Every row gives one point. Each copy is the shape, with its points in the same order, turned, moved and blurred by noise. Some copies are also mirrored. Which?

Shape, 5 rows:
-27	27
7	5
-44	12
42	-51
42	-26
Copy 1, 5 rows:
33	9
-1	-17
22	28
-62	-22
-44	-38
Copy 1 is: only turned
Copy 2:
-19	22
3	-8
-39	15
12	-82
22	-48
Copy 2 is: only turned

Shape (9 x 3):
36	26	-29
-3	-15	29
-9	13	-24
3	16	-28
34	30	78
-28	-81	-6
-20	-23	29
17	-8	-28
-8	13	-32
Copy 1:
1	60	-1
-12	-25	20
2	16	-35
8	30	-15
35	0	84
-71	-49	-24
-9	-36	15
-26	31	-17
7	25	-33
Copy 1 is: mirrored
Copy 2:
22	-59	-21
33	15	3
-8	-32	-24
0	-37	-29
52	-12	74
25	56	-57
17	26	-3
21	-31	-39
-5	-25	-32
Copy 2 is: mirrored
Copy 3 (9 x 3):
35	1	-34
10	31	37
8	-21	-3
15	-17	-7
-7	92	-2
40	-19	95
3	22	54
40	-10	3
10	-26	-2
Copy 3 is: only turned
Copy 4, 9 rows:
54	3	0
-17	-41	-2
13	11	-22
26	10	-21
-11	-46	72
-26	-61	-78
-32	-38	-16
32	-16	-29
19	13	-25
Copy 4 is: only turned

Shape, 8 rows:
-29	52	-25	-11
4	10	-18	16
-34	33	-76	3
33	-33	21	-5
64	43	19	-7
8	-62	-12	-11
10	48	24	25
-16	-29	-33	16
Copy 1 (8 x 4):
3	-47	-14	-48
-15	-35	13	2
24	-91	5	-27
-11	25	30	28
-50	17	46	-36
28	-2	29	50
-57	-13	-8	-25
16	-44	9	36
Copy 1 is: mirrored
Copy 2, 8 rows:
7	-17	63	55
4	-20	23	8
60	-29	48	53
-30	23	-11	-21
-47	14	72	-32
7	33	-32	-9
-37	-32	48	16
30	-14	-14	14
Copy 2 is: only turned

Shape, 8 rows:
1	-42	-2	9
-57	-9	-4	-1
-9	-20	-15	-5
9	-35	-28	2
-6	-10	9	14
-38	-12	3	26
-6	95	35	4
-19	-3	22	-18
Copy 1 (8 x 4):
-7	20	24	45
15	13	30	-20
14	2	20	28
21	10	18	54
-3	16	0	13
8	33	15	-9
-5	-27	-86	-45
-16	-12	6	-5
Copy 1 is: mirrored
Copy 2:
-22	6	-14	-22
6	35	36	-7
8	6	-3	-22
2	6	-30	-29
-11	-4	3	3
-11	28	14	13
45	-56	57	61
-4	-14	35	-14
Copy 2 is: only turned
Copy 3 (8 x 4):
5	0	-26	31
26	1	30	51
-2	-15	-5	25
-1	-25	-35	30
19	11	-10	17
47	3	0	35
48	35	62	-64
7	23	22	14
Copy 3 is: mirrored

Shape, 10 rows:
-38	16	-54	50	-60	-2
4	31	26	11	21	8
-55	-9	-4	-53	38	-26
26	6	40	19	35	-27
-37	39	-28	-60	-49	0
-11	8	25	38	-57	10
-21	29	21	21	37	-56
39	-18	44	-18	-15	-9
1	-19	42	55	-15	-23
-2	21	39	13	-19	-6
Copy 1, 10 rows:
-34	-43	-7	-53	18	78
11	2	4	-13	35	-28
17	58	22	-14	-51	4
-18	15	29	22	47	-36
24	34	-57	-39	-9	54
8	-17	8	-21	72	49
-44	37	33	-25	22	-24
17	23	0	50	54	11
-14	-3	51	8	66	22
5	18	1	-11	61	10
Copy 1 is: only turned
Copy 2, 10 rows:
44	-67	35	7	-54	6
9	38	14	-25	1	15
41	-10	-15	-11	65	69
-4	43	-35	-37	3	4
4	-57	59	-27	21	71
17	-28	35	-43	-16	-32
40	25	-37	-44	-11	41
-40	0	-7	-45	32	-13
23	-2	-24	-44	-13	-41
9	5	17	-52	-1	-2
Copy 2 is: mirrored
Copy 3 (10 x 6):
-9	-9	86	-6	53	19
8	-6	-16	-17	-33	23
48	-5	-53	28	45	51
38	24	-12	-13	-49	12
-28	-14	-22	-39	78	27
15	-15	50	-52	6	-19
50	17	-6	-14	-23	71
22	40	-31	-39	-18	-28
62	15	34	-34	-28	-4
24	5	6	-51	-16	10
Copy 3 is: only turned
Copy 4, 10 rows:
-87	-4	3	-51	-53	-13
6	5	-26	7	9	-6
39	5	39	34	-61	-4
45	-12	-30	-19	14	-19
-48	34	66	21	-27	-34
-55	-32	-21	-12	-6	-51
41	19	-34	-22	-38	-25
22	-40	17	-4	34	-46
1	-51	-42	-32	-12	-45
-11	-8	-21	2	4	-45
Copy 4 is: mirrored

Shape (11 x 8):
1	-6	-23	-69	22	-29	-56	21
20	19	31	5	-2	-18	37	4
-4	8	1	25	16	-53	32	-21
28	-49	-13	-38	33	-52	-28	23
26	40	1	11	-19	-32	20	-7
-9	9	-31	8	0	64	37	-24
-62	4	14	26	1	53	11	-23
4	0	6	19	11	55	-25	-39
9	-3	41	-21	2	-30	51	-33
-6	59	-8	32	48	95	7	9
16	-28	4	-13	-12	-47	-17	47
Copy 1, 11 rows:
61	-72	-70	23	-10	-6	11	-25
-2	-11	-5	-14	57	-18	-13	10
-39	-29	-27	-6	22	-19	-45	18
53	-84	-52	-2	-1	-34	-17	15
-7	10	-42	-17	38	-9	-31	-10
5	35	25	-2	-26	43	18	21
-25	25	31	51	-15	2	19	19
24	11	32	20	-26	-1	-30	-14
-28	-39	4	-35	33	-20	2	-9
41	50	32	58	6	85	-20	19
46	-33	-51	7	24	-53	-3	20
Copy 1 is: mirrored
Copy 2 (11 x 8):
-10	-21	14	14	47	-33	-85	-67
-40	13	-30	20	-7	9	-25	24
-49	-10	1	-5	6	36	6	0
-28	-14	13	17	22	34	-82	-66
-27	6	-10	43	3	-5	6	9
61	22	2	-16	-10	-3	-14	33
32	31	-45	-59	-2	-20	2	1
62	-12	-48	-11	-18	-7	-12	-14
-59	6	-8	-16	-47	2	-28	15
83	-9	-56	-19	31	-14	-30	70
-46	32	-22	35	27	19	-56	-47
Copy 2 is: mirrored
Copy 3, 11 rows:
-34	-53	-11	-11	-28	-54	-5	-14
7	11	-17	22	28	41	-8	-26
0	0	-36	42	5	39	37	4
-31	-60	-24	2	-22	-18	31	-51
2	-7	4	40	0	43	-17	1
-16	57	18	-54	-9	43	-5	17
20	29	-22	-68	26	37	12	44
4	10	-34	-60	-23	47	-21	10
39	21	-13	18	8	23	16	-43
-53	61	-49	-58	25	48	-51	29
-22	-65	-1	5	25	7	12	-36
Copy 3 is: mirrored

Shape (14 x 9):
-42	-13	-23	-27	-6	-9	64	-43	28
11	33	-73	33	-14	-20	35	-39	-23
22	11	16	-11	24	14	-32	51	0
-22	48	21	10	2	-4	-56	13	13
37	-12	14	-4	-1	-32	-58	1	-13
17	32	34	17	30	-12	-10	38	-48
-50	-35	-52	45	9	0	74	-44	14
-28	-12	10	28	-56	24	90	-48	31
-57	-26	-4	19	-27	-16	45	-23	7
-11	-5	1	4	-2	37	-40	-11	-36
21	15	25	20	36	20	-18	-17	20
-48	-19	12	30	-6	-16	63	-78	12
31	1	1	8	4	-2	-56	21	-15
0	19	3	-21	10	7	-3	-28	-30
Copy 1:
3	-27	-26	20	-11	-47	49	-42	39
20	26	24	-19	-16	17	10	-73	59
-5	3	19	19	-31	-1	-46	20	-50
28	46	42	46	-10	9	-5	23	-35
-34	33	35	-2	16	10	-33	34	-11
4	23	33	-30	-10	15	-19	-12	-77
31	-22	-29	-33	-49	-4	68	-21	67
51	-79	11	-9	11	-25	53	-22	51
32	-9	-10	-15	-2	-39	49	5	27
15	10	-16	13	19	42	-15	17	-16
-21	-9	31	19	-24	38	14	15	-22
13	-29	0	-20	12	-5	95	-11	42
-10	28	32	5	-10	24	-45	27	-20
-13	7	-5	13	15	24	10	-24	-16
Copy 1 is: only turned
Copy 2, 14 rows:
-50	15	-12	50	27	-58	31	15	16
-72	49	-13	-5	-6	9	5	-36	-25
20	-41	40	-24	-34	10	-19	17	9
46	16	-5	-36	-16	11	-20	31	29
41	-11	5	7	-28	18	-28	22	-45
17	-41	4	-59	-26	23	18	5	-15
-46	31	-12	42	21	-59	45	-67	13
-52	3	-28	14	77	-86	-5	-18	3
-15	12	-37	20	15	-76	24	-14	0
12	-31	-37	8	-23	17	-31	-16	13
27	-16	23	-2	28	25	-7	-4	12
-18	22	-47	36	65	-50	43	-21	-6
29	-16	13	-12	-37	25	-37	3	-21
-19	-20	-25	9	-2	24	5	16	3
Copy 2 is: mirrored
Copy 3, 14 rows:
-19	-37	2	34	60	55	24	-18	-17
2	-6	36	-14	17	59	-46	-58	16
12	29	-40	-11	-15	-17	-27	49	-12
43	4	12	-15	27	-44	-19	41	2
-22	3	26	-11	-40	-28	-25	41	0
25	50	-11	-34	-26	-19	-6	5	-33
-37	-19	-13	10	66	45	21	-78	26
-15	-43	-3	-38	68	80	62	-17	16
-6	-32	2	7	36	22	53	-33	16
0	53	19	3	11	0	4	31	34
-25	23	-5	-38	36	-14	-24	30	-15
-39	-28	32	-12	71	29	54	-45	-8
-5	23	5	-16	-28	-22	-32	39	15
-1	32	29	6	17	23	-7	17	-18
Copy 3 is: mirrored
Copy 4 (14 x 9):
-11	-8	-15	43	-67	-28	-26	12	64
-28	44	4	33	-49	-26	61	-10	1
3	-11	0	-45	35	43	-3	28	7
-2	11	-12	-8	69	12	3	-10	32
-25	41	9	-55	34	-1	-19	25	-12
16	6	34	-70	27	13	45	7	38
6	0	-60	24	-94	-42	21	-9	41
-26	-12	-23	3	-87	-40	-22	-76	52
20	23	-25	17	-51	-37	-19	-29	50
34	-14	10	-13	23	-34	-1	-7	-18
-33	-23	-24	-43	20	-27	12	12	21
-12	16	-27	9	-59	-78	-12	-30	82
0	12	2	-40	33	8	12	15	-16
-11	-12	26	-2	2	-24	1	12	22
Copy 4 is: only turned

Shape, 14 rows:
56	-15	-16	12	-18	18	-49	-23	35	-19	-40
20	23	-11	47	4	-29	23	-6	17	4	9
31	-52	35	-37	36	-49	-18	59	-10	28	0
-55	7	-15	7	37	-5	-15	60	6	54	35
7	49	-71	18	-28	-4	29	21	-4	43	10
-15	-2	31	-55	10	-41	-20	42	5	-2	-21
49	-9	-12	4	-7	62	40	9	45	-23	-34
-31	-7	-14	11	44	-32	-24	72	-15	-2	-21
39	-35	23	-12	-14	43	-23	-41	86	-65	-34
23	-31	8	1	-25	59	5	-16	3	-17	-5
42	33	-22	17	-13	20	-14	34	37	-13	25
-25	28	27	-15	57	-5	-23	58	-45	14	13
43	4	34	19	-28	32	7	15	34	30	-45
-11	27	-39	57	-50	-37	-4	55	0	-6	28
Copy 1, 14 rows:
19	35	-31	2	-1	-12	-26	-56	-15	53	-34
34	18	-21	-3	-28	33	10	3	-19	-35	-6
-23	-74	28	-36	2	8	-8	3	-54	39	24
-74	-33	-42	-18	4	15	-38	37	-26	-61	29
17	-10	-63	37	-44	-17	-14	46	-17	-51	-25
-55	-22	26	-36	-28	-4	2	23	-3	34	3
14	11	-14	57	2	-39	16	-67	5	1	-15
-69	-48	-23	-49	6	18	5	3	-24	-23	-31
6	81	28	4	1	-28	-19	-95	12	46	-4
22	8	3	30	30	-16	-27	-33	37	9	-6
19	24	-51	-7	-8	-40	7	-12	-11	-16	18
-54	-63	-38	-44	-6	29	-5	16	22	-6	31
1	21	-21	57	13	8	20	-12	-22	41	-6
17	18	-54	-32	7	-21	23	58	-28	-57	-31
Copy 1 is: only turned
Copy 2:
-21	85	3	13	-25	15	22	-1	-39	4	-8
23	2	40	0	27	16	39	-33	-6	10	-7
18	-28	-47	-9	-19	1	-54	-18	-25	-2	41
-27	-49	36	-60	14	64	-37	-1	13	4	33
-19	6	6	-33	51	60	33	-49	44	25	-43
-9	-35	-25	18	-50	20	-23	-7	7	19	27
17	41	-18	30	34	34	22	43	-50	27	-50
-8	-25	14	-23	8	16	-33	-9	3	50	75
-19	42	3	50	-59	19	35	38	-92	15	-41
-33	39	3	28	19	-3	-6	34	-34	-13	-40
-9	17	4	8	18	50	57	7	-21	-17	19
-16	-48	7	-44	-6	4	-18	34	34	8	52
38	51	14	29	-10	48	-10	16	2	-17	-22
-30	-14	40	30	51	57	23	-48	25	14	43
Copy 2 is: mirrored

Shape, 18 rows:
18	14	3	18	-4	-34	-3	9	-15	-12	-10	-13
-5	-1	25	-12	8	-43	-7	18	-20	33	-31	-9
16	14	-2	6	13	23	-1	-22	15	18	6	-6
17	10	2	-16	22	26	6	7	75	-8	18	51
-46	-6	10	-20	-9	-95	0	-18	-13	1	-7	16
8	11	11	7	-2	29	8	-12	24	-12	10	-16
1	-1	24	-11	1	-1	-31	-7	31	-10	-21	-12
-6	4	29	-13	3	22	3	-1	47	-9	-32	9
12	-15	-23	-9	-3	25	-7	7	37	24	0	-4
9	0	22	50	-4	-1	-2	-3	20	-3	14	12
10	15	19	-11	-10	-6	3	-14	-18	3	13	54
-22	11	17	-14	35	22	-42	-8	-13	2	22	-22
6	-8	29	-3	-8	26	2	0	-15	7	11	32
2	5	27	-21	-17	-7	-27	-7	-12	-18	6	-10
8	-4	-7	50	10	20	-17	18	19	1	-15	-17
-25	-13	-44	15	38	10	-16	-9	-23	11	-16	0
-48	30	-48	-2	-10	28	-3	7	-16	31	-4	22
0	8	5	-9	15	12	-47	-18	-16	30	-17	1
Copy 1, 18 rows:
-10	8	3	14	-18	0	17	-20	12	11	-30	-22
-13	7	-7	43	16	-3	2	13	44	23	-32	2
-6	16	-2	-3	-11	-13	-9	4	-2	-36	0	11
-18	-43	-37	-27	23	-22	-16	-5	-6	-57	33	-13
-18	-15	-9	-13	39	21	21	-13	44	67	-42	24
-2	9	6	-11	-13	14	-6	3	-11	-34	14	-14
-7	15	5	9	26	12	-21	-17	25	-15	9	-23
-14	-17	3	-1	13	8	-38	8	22	-25	25	-20
11	20	-26	-13	2	-20	0	12	29	-40	22	-8
3	9	-31	-5	-16	0	-21	-10	-29	4	-4	-20
-12	-26	8	-1	8	-40	13	3	-16	21	7	14
10	22	6	41	19	25	14	-16	-4	-29	21	32
17	-12	6	14	5	-23	0	20	-18	6	21	0
-2	11	25	15	24	5	19	-12	1	9	10	-16
15	21	-32	18	-36	5	-24	-17	9	-23	6	-22
36	9	-15	16	-33	-2	4	-24	38	-14	1	46
-12	6	-20	5	-40	-12	27	7	36	6	50	51
1	31	9	34	13	-23	-10	-15	20	-8	11	27
Copy 1 is: mirrored
Copy 2:
12	-19	-12	6	-24	-27	-18	-12	-16	-10	15	0
-3	-31	5	18	-21	-37	-35	-1	22	38	-15	20
-15	15	21	9	3	-10	13	6	-34	-2	-8	10
-1	36	79	3	-5	30	6	-1	-19	-19	19	-35
42	0	0	35	-8	-60	9	-52	54	34	-12	-3
-16	2	12	2	1	15	11	-7	-16	-25	1	7
-23	0	7	21	2	1	4	0	23	-10	27	12
-23	9	43	4	-19	24	-2	6	28	-18	9	17
-28	17	29	24	22	-1	-20	5	-15	-20	-17	-17
-20	15	12	-23	-30	-31	3	-22	-8	-23	22	-17
33	17	23	-30	8	-31	-3	1	-4	14	0	-3
-30	3	-19	5	11	12	21	12	-2	44	6	-8
-10	18	18	-44	17	-5	-12	-11	-1	9	-4	4
9	-13	-6	-5	21	-5	-1	-8	19	8	25	20
-41	4	-10	9	-29	-9	-18	13	-13	-38	15	-20
-10	42	-37	19	-14	-11	-16	23	-8	14	-28	-16
11	15	-12	-11	14	-8	-4	28	5	-6	-59	-45
-16	9	-4	4	14	-29	2	43	-3	29	-1	4
Copy 2 is: only turned
Copy 3:
17	-13	13	6	-30	-16	21	-18	1	8	4	-7
25	-5	-34	-21	-9	-37	-10	-29	-9	18	0	-20
10	33	1	32	-2	-11	14	28	-14	9	-21	-3
-60	44	11	12	9	13	-5	47	7	36	-9	-2
11	-4	-32	-42	-12	-27	-4	-14	-1	-30	62	-48
0	26	1	28	-13	4	23	27	3	-4	-20	24
-5	5	-19	-10	-8	-28	27	29	7	11	-14	14
-24	10	-35	-3	-5	7	19	41	-6	19	-14	19
-21	48	-1	18	22	-17	17	6	-19	12	-19	23
-13	-4	14	39	-22	-18	-11	18	4	0	8	14
-7	7	21	-17	-28	4	-23	25	-31	-9	-7	-29
42	14	4	-5	26	-21	-2	37	23	-10	-34	0
-10	3	7	-2	-15	-1	-26	21	-23	-11	-35	4
18	5	4	-27	-26	-21	14	16	5	-15	-17	3
-1	-11	6	42	15	-16	20	3	-1	21	-9	35
29	-5	8	16	61	-13	14	1	-21	-11	-2	-14
41	30	21	-7	43	14	-11	16	-52	2	20	15
30	7	-4	-4	19	-48	3	27	-22	6	-28	-12
Copy 3 is: only turned

Shape (18 x 12):
-27	-27	32	12	34	-13	-19	-5	3	-49	0	18
43	-36	-16	-11	7	15	-23	33	-26	50	-10	26
9	42	-9	1	35	-19	-13	5	-33	23	66	-10
18	33	30	2	5	-69	5	5	-39	30	-3	15
25	-36	6	-27	-3	10	-53	7	16	-62	33	-27
7	-16	-3	-56	-1	30	-3	43	2	29	8	-3
-53	21	-4	9	1	-46	17	-38	-28	24	2	31
20	9	-63	-23	2	10	17	9	-28	-18	1	22
-22	35	14	14	-4	2	5	10	-5	15	13	-26
7	9	-14	-23	-27	8	-6	-19	6	41	32	30
12	-12	-1	-10	20	-17	26	-7	29	17	20	68
5	-5	-3	39	-35	-27	32	16	-30	-22	1	-14
-12	-12	-28	-11	37	-41	19	23	6	26	1	-18
14	18	-8	3	-9	-25	9	-30	-26	40	-2	19
17	13	-19	5	30	31	-21	-12	27	-13	0	8
-2	8	11	-14	43	25	16	-35	-1	13	24	-11
-6	23	55	29	-23	-17	9	-24	-33	56	-14	30
-10	34	-10	-25	-88	51	6	-7	-6	8	-11	-19
Copy 1 (18 x 12):
-23	35	-6	22	6	3	25	55	38	-1	21	-1
3	-7	-16	58	8	25	-18	-24	-39	49	5	24
-29	-14	30	12	-30	-28	-47	51	-38	41	-1	-26
-5	-17	-29	8	-64	31	-14	61	-42	13	5	4
-16	3	2	13	55	-16	-49	28	42	-1	56	16
-19	20	-34	36	-6	-19	-47	-40	-17	22	23	1
-15	30	-16	-26	-53	14	6	46	-10	24	-55	-4
-4	-17	14	29	-19	-24	-31	-14	4	-1	-38	38
-8	-2	-16	-12	-18	-19	-13	19	-21	2	-2	-49
-6	35	0	-6	-1	14	-55	-1	-41	15	-23	6
-48	48	10	23	-18	29	-6	12	-40	-14	-15	31
-9	-40	-44	-1	9	-12	4	42	-14	-22	-28	5
-65	-18	-17	1	-38	-2	2	-6	-9	30	6	5
10	1	-7	-14	-31	19	-12	22	-44	22	-25	16
-4	13	47	11	10	1	-4	-10	3	-7	14	-8
-13	37	23	-14	-14	-42	1	12	-30	20	18	-1
33	28	-40	-7	-31	33	10	46	-64	12	-17	-22
52	11	-44	-29	11	-22	-59	-33	-9	-26	-30	-23
Copy 1 is: only turned
Copy 2 (18 x 12):
-21	-25	28	-21	28	26	-12	-8	-23	-30	-15	7
-29	-33	9	-7	-15	-9	34	-42	-4	73	7	-50
-38	16	-4	13	-22	-38	-28	18	-49	45	-47	-14
-5	2	20	-26	-36	-55	43	14	-34	22	-30	17
-25	-8	-28	-21	37	35	-21	9	-56	-6	36	-50
-26	-4	-16	0	-49	8	-6	-21	10	32	30	-49
5	-2	0	-8	-5	-35	-2	-8	11	20	-43	65
18	-20	-6	36	-15	-9	-19	-40	-42	51	23	1
-13	9	5	12	-9	-48	-19	18	9	-1	-9	-16
-24	-14	-29	7	-12	-13	-2	18	13	67	13	10
-8	-50	16	12	-29	33	10	21	-1	50	-14	23
39	-40	7	-14	5	-60	-12	3	-24	-2	4	-12
29	3	-5	11	-33	3	7	-15	-5	16	-47	-27
5	-1	8	-4	-4	-40	19	6	-2	62	-11	21
-21	-1	21	45	27	19	-7	4	-13	28	12	-18
-14	27	32	2	-4	11	-42	16	4	42	-11	-6
-26	-13	37	-32	-5	-69	28	21	32	35	-9	30
0	7	-34	15	-1	-60	-23	4	33	24	87	-1
Copy 2 is: mirrored
Copy 3 (18 x 12):
-3	22	20	15	-15	14	2	-48	13	-39	3	-33
12	44	-5	-7	17	-25	6	-19	32	71	-32	22
-6	-41	-40	32	10	-50	-10	-31	26	38	21	-24
-22	-16	-21	-42	52	-46	-12	-29	19	1	24	2
21	1	9	43	-43	29	-10	-95	-14	21	-8	23
13	5	-2	33	26	15	21	-9	21	50	-12	52
-51	-26	-18	-31	10	7	-12	15	33	-3	15	-31
-5	1	-76	3	-4	16	16	-23	36	26	-40	18
-11	-27	-15	19	2	-28	3	8	-10	-1	10	15
-2	-15	-16	-9	2	15	16	3	5	73	19	5
33	5	-7	-26	25	29	32	-17	31	30	6	-38
10	-4	-42	-16	2	-10	-40	-9	-20	-24	-32	14
6	-37	5	2	21	-19	3	-15	57	6	-39	6
-15	-11	-27	-46	0	-19	0	2	24	34	16	2
15	0	-12	20	-43	-5	56	-34	15	21	-1	-3
21	-14	-11	28	-25	-4	12	1	48	11	39	4
-20	25	-6	-49	21	-34	-7	29	-5	8	48	-2
-22	-7	-35	7	-22	34	16	34	-46	30	8	73
Copy 3 is: only turned
